Each row of a before or after table is a point. One or more steps were done to the points. Then noise was added and the rows were shuffled. The steps act on columns, c1 being the first. Write out the steps. A step turns or swaps two columns, mirrors them in a line or flattens them onto one, adds a multiple of one to another, or multiplies or shifts one. Angles are multiples of 10 degrees, from the lower column toward the higher: turns from -170 to 170, lines from 10 to 170 but not 90. Use the fewest steps. Two steps may share a column if one is a turn and the other turns, adds or multiplies; they go together, in the order done. Otherwise the lowest column goes first.

Before (8 x 2)
[[ 1.9 -3.9]
 [-4.3  3.8]
 [ 0.0 -3.1]
 [-1.0  6.9]
 [ 3.2 -4.1]
 [ 0.4  0.9]
 [ 1.5  1.8]
 [-0.1  3.5]]
After (8 x 2)
[[-2.1  3.7]
 [ 2.3 -3.1]
 [ 4.0 -3.8]
 [ 2.1  3.6]
 [ 2.3  1.0]
 [ 3.3  1.8]
 [ 5.3 -4.2]
 [ 1.0  7.0]]
Steps: shift c1 by 2.0

Before (11 x 3)
[[ 0.6 -2.8 -6.7]
 [ 0.1 -3.8  0.3]
 [ 1.7  3.7  4.5]
 [ 1.3 -0.1 -3.0]
 [ 0.3 -4.4  2.4]
 [-4.8 -3.0 -2.4]
 [ 0.4 -2.4  4.1]
 [ 2.3 -4.5 -0.7]
 [-1.8  4.1 -0.6]
 [-3.8  2.5  0.3]
 [ 0.5  1.2 -3.3]]
After (11 x 3)
[[-2.9  0.5  4.2]
 [-7.7  2.7 -3.2]
 [ 2.4  3.1  0.4]
 [ 0.5  3.1  0.8]
 [-6.0 -0.6  2.7]
 [ 0.3 -4.2 -2.4]
 [-0.2 -0.2 -3.7]
 [ 1.2  6.9 -3.1]
 [ 0.7 -2.6 -4.5]
 [ 3.6  0.8 -4.8]
 [ 2.7 -4.2  3.7]]
Steps: multiply c1 by 1.6; turn c2 and c3 by 90 degrees

Before (13 x 4)
[[ 0.7  3.1 -2.2 -0.5]
 [ 0.1  7.9  1.0 -3.2]
 [-6.4  1.9 -1.3 -1.0]
 [-1.2  6.5 -2.4  1.6]
 [ 1.1 -4.6  2.1  0.2]
 [-0.8 -1.5 -5.0  2.7]
 [ 0.2  0.6  1.2 -2.5]
 [ 0.0 -5.0 -8.0 -1.1]
 [-1.1 -0.7 -1.7 -3.3]
 [-4.5 -2.9  1.6 -1.6]
 [-3.2  5.5  1.2 -1.5]
 [-0.6 -3.5  2.4 -1.5]
 [-8.4  1.8 -4.9  1.2]]
After (13 x 4)
[[ 0.3 -3.0  2.2 -0.5]
 [ 1.4  7.7  1.1 -1.9]
 [ 0.3  3.1 -2.5 -0.5]
 [-1.2  6.7 -2.6  1.0]
 [ 1.3 -0.8 -1.5 -1.4]
 [-0.7  5.6  1.1  0.8]
 [-1.8 -1.5 -5.0  1.8]
 [ 1.7  0.6  1.0 -1.5]
 [-4.2  1.8 -4.9  4.8]
 [ 0.1 -4.3  2.1 -0.8]
 [ 0.5 -5.2 -8.2 -1.0]
 [-2.0  1.6 -0.8  2.5]
 [-0.8 -3.0  1.7  1.6]]
Steps: flatten c1 and c4 onto the line at 130 degrees

Before (8 x 6)
[[-0.1 -1.0  4.2 -0.3 -2.0 -3.3]
 [-2.9  0.8 -0.7  1.2 -2.3  1.0]
 [-0.2 -0.8 -0.9  2.4 -5.2 -1.3]
 [ 0.5  1.2 -1.3 -1.6 -4.6 -0.5]
 [ 3.1 -4.9  3.7  2.2  3.1  3.2]
 [ 3.7 -1.5  3.5  2.7  3.3  2.0]
 [ 3.2 -0.5  4.2  4.0  1.4  2.7]
 [ 2.3 -2.0  4.5  2.5  0.0  5.7]]
After (8 x 6)
[[ 3.6 -1.7  3.5  2.7  3.3  7.5]
 [-0.2 -1.0  4.2 -0.3 -2.1 -3.6]
 [ 0.3  1.3 -1.3 -1.6 -4.4  0.2]
 [ 3.2 -0.6  4.3  3.9  1.1  7.5]
 [ 3.0 -4.9  3.7  2.1  3.0  7.7]
 [-2.9  1.0 -0.8  1.1 -2.2 -3.5]
 [-0.1 -0.9 -0.8  2.3 -5.0 -1.6]
 [ 2.3 -2.0  4.5  2.6  0.0  9.1]]
Steps: add 1.5 times c1 to c6

Before (14 x 8)
[[  2.1   0.1  -0.6   4.5  -1.7   0.4  -3.7   4.3]
 [ -2.8   0.5  -2.2  -0.2   1.8   1.2  -0.2   0.4]
 [ -2.6   1.8   1.4   3.3  -5.0   1.3   2.1   4.4]
 [  2.4   1.5   5.1   0.5  -0.3  -0.4   7.2   2.3]
 [ -0.2  -0.2  -6.3   2.7   1.6   0.7  -2.5   0.6]
 [ -3.2   0.0   0.9  -0.7   1.2  -1.3  -2.8   2.3]
 [ -1.8  -1.0   4.4   0.2   2.3  -6.1   6.2   0.1]
 [ 15.0   3.2  -1.4   0.8  -0.5  -3.6  -3.5   3.4]
 [  0.4 -12.1   2.1   0.9   3.8   1.0  -2.2   2.4]
 [ -1.9   2.1   2.5   0.4   2.5  -6.6   1.4  -1.0]
 [ -3.1   2.3  -3.5  -0.6  -2.6  -0.7  -1.2   1.9]
 [ -2.2   1.7  -0.2  -0.7   1.7   0.1  -0.3   1.8]
 [ -0.3  -5.5  -4.1   0.4  -2.4  -2.1  -3.4   2.9]
 [  0.7   2.8   2.3   1.0  -3.2   0.2  -1.6  -1.6]]
After (14 x 8)
[[  0.7   2.6  -0.1   1.0  -3.3   0.3  -0.3  -1.4]
 [ -3.1   2.3  -1.3  -0.8  -2.5  -0.7  -2.5   2.0]
 [ -0.3  -0.1  -2.9   2.6   1.7   0.8  -4.6   0.6]
 [ 15.2   3.3  -1.6   0.8  -0.5  -3.4  -3.1   3.4]
 [  0.5 -12.2  -0.5   1.0   3.9   1.1  -0.6   2.4]
 [ -1.8  -1.1   3.6   0.3   2.4  -6.2   6.6   0.1]
 [  2.0   0.1  -1.8   4.5  -1.6   0.5  -2.8   4.4]
 [ -0.3  -5.3  -2.5   0.4  -2.5  -2.3  -4.5   2.8]
 [ -2.9   0.5  -0.5   0.0   1.8   1.2  -1.2   0.4]
 [ -1.7   2.1   1.3   0.5   2.4  -6.6   2.0  -1.0]
 [ -2.7   1.8   1.2   3.4  -5.0   1.3   1.9   4.4]
 [  2.5   1.5   4.2   0.6  -0.4  -0.4   7.5   2.3]
 [ -2.5   1.6  -0.2  -0.7   1.6   0.0  -0.2   1.8]
 [ -3.3   0.1  -0.9  -0.8   1.1  -1.4  -1.7   2.3]]
Steps: flatten c3 and c7 onto the line at 60 degrees

Before (9 x 9)
[[-2.4  3.7 -2.2  0.7  5.0 -1.3 -2.9  0.9 -1.4]
 [-5.5  1.7 -7.2 -0.9  0.7  3.8  2.2 -3.0 -6.3]
 [-3.2  0.8 -2.5  1.6 -2.0  5.0 -2.9  1.9 -6.0]
 [-1.0 -1.9  0.7 -1.5  1.6  3.4  3.3  2.9 -3.0]
 [ 1.0 -2.0  0.9 -5.7  0.9  0.2  2.0  4.5 -3.6]
 [ 2.5  1.6 -2.6 -0.2  3.6 -0.8  0.5  3.7 -1.3]
 [ 0.1  4.9 -0.2 -1.5  2.7 -0.6  1.3  4.7 -0.4]
 [ 0.0  3.2 -1.6  0.5  1.3 -1.9 -2.2  2.2  2.5]
 [ 2.2  4.3 -0.7 -2.7  4.2  1.4 -0.7  1.8  1.0]]
After (9 x 9)
[[ 2.1  5.8 -0.2  2.8  3.6 -0.6  2.2 -2.1  1.1]
 [-0.1 -1.6  0.4  5.7  1.8  2.1  3.9  2.8 -3.4]
 [ 0.8  0.1  1.0 -0.6  3.0 -5.6  0.0 -0.2  2.4]
 [ 0.5  7.6  8.8 -2.1 -2.8  6.1  0.2 -2.0 -6.4]
 [-0.2  1.0  2.2 -1.5  4.7 -5.2  0.7 -3.8 -1.6]
 [-1.0  3.9  0.6  1.2  0.3  8.3  5.0  0.4 -3.3]
 [-0.7  8.7  3.2 -3.0  1.7  9.2 -2.2  2.6 -5.7]
 [ 0.1  2.4  0.2  1.2  3.5 -4.6  4.0  0.9 -0.4]
 [ 3.7  0.3  0.1  0.1  3.1 -2.8  3.8 -0.4 -1.4]]
Steps: turn c1 and c3 by 40 degrees; turn c3 and c4 by 160 degrees; multiply c6 by 2.5; turn c2 and c6 by -40 degrees; turn c5 and c8 by -50 degrees; turn c5 and c7 by 40 degrees
